Each row of a before or after table is a point. One or more steps were done to the points. Then noise was added and the rows were shuffled. The steps act on how far a point lies along the listed directions, d1 being the first. Write out the steps. A step turns or swaps two directions, mirrors them in a line or flattens them onto one, adds a multiple of one to another, or multiplies one. Angles are multiples of 10 degrees, from the lower direction toward the higher: turns from -170 to 170, lines from 10 to 170 but not 90. Use the fewest steps. Two steps may share a direction if one is a turn and the other turns, adds or multiplies; they go together, in the order done. Otherwise the lowest direction goes first.
In the rows, 128 means zero.

Directions:
(1): [139  87]
(2): [ 87 117]
Before (14 x 2):
[[ 90 155]
 [148 131]
 [140 186]
 [146 183]
 [ 94 140]
 [117 135]
 [149 157]
 [ 96  98]
 [ 98  94]
 [148 170]
 [ 86 118]
 [146 110]
 [133 152]
 [ 84 167]]
After (14 x 2):
[[112 141]
 [174 131]
 [142 129]
 [133 175]
 [185 138]
 [159  97]
 [147 183]
 [139  87]
 [136  83]
 [137 151]
 [125 164]
 [140 184]
 [162 121]
 [105 123]]
Steps: mirror d1 and d2 in the line at 30 degrees

Directions:
(1): [115 162 151 184 147 133]
(2): [167 139 149 140  72 129]
(3): [135  85 139 145 132 183]
Before (11 x 6):
[[135 192 141 142  79  72]
 [108 131 143 146 156 142]
 [155 130 114  79  84 112]
 [135 162 119 110 103  94]
 [130 139 122 141 127 124]
 [140 157 157 160  98 109]
 [137 150 153 155  96 105]
 [139 144 127 138 117 111]
 [160  97 101  77  85 141]
 [137 140 153 161 101 142]
 [113 132 129 159 167 142]]
After (11 x 6):
[[114 145 149 182 137 149]
 [119 148 106  99 124  97]
 [124 141 125 152 135 126]
 [106 160 152 182 143 120]
 [123 159 148 193 151 140]
 [127 143 122 142 136 113]
 [159  57  72  14  84 140]
 [145  91  87  29  99 114]
 [118 155 158 173 141 142]
 [ 96 186 130 151 138  81]
 [107 150 150 170 138 111]]
Steps: multiply d1 by 2; flatten d2 and d3 onto the line at 80 degrees

Directions:
(1): [147  99  85 162 127  93 107  89 153]
(2): [102  86  96 135 127 175 175 126 136]
(3): [121 156 121 189 164 141 122 167 145]
(4): [151  98 133 119  95 111 131 188 166]
(5): [ 67 126 103 108 116 131  75 142 136]
Before:
[[ 70 116 122  81 104 170 142 147 129]
 [ 53 108 114 121 136 182 176 141 134]
 [133  45  80  83  86 134 136 100 145]
 [141 124  89 162 135 149 138 111 155]
 [ 71 119  98 153 128 154 130 121 147]
 [188 144 172 121 106 117 161 137 112]
 [ 92  76 141  75 106 157 158 145 105]
 [108  91 104 130 126 156 177 183 169]
 [100 169 143 144 138 120 113 117 105]
 [171 113 121 122  99 120 149 128 154]
 [143 100 123 120 106  97 106 155 189]]
After (11 x 9):
[[143 161 128 149 140 154 154  95 118]
 [165 126 107 150 120 139 153 131 158]
 [ 76 126  89 164 171 174 169 140 143]
 [133 168 162 121 133 163 162 125  87]
 [ 55  81  91 116 120 163 162 144 157]
 [120 130 139 117  96  94 117 159 142]
 [ 58  93 110 101 134 172 137 103  92]
 [132 169 126 173 177 118 106  87 140]
 [110  94 103 148 101 125 130 132 169]
 [ 55 113  91 107 118 161 123 115 131]
 [134 109  90 129 146 146 135  38  98]]
Steps: turn d1 and d5 by -40 degrees; add -0.5 times d1 to d2; mirror d3 and d4 in the line at 20 degrees
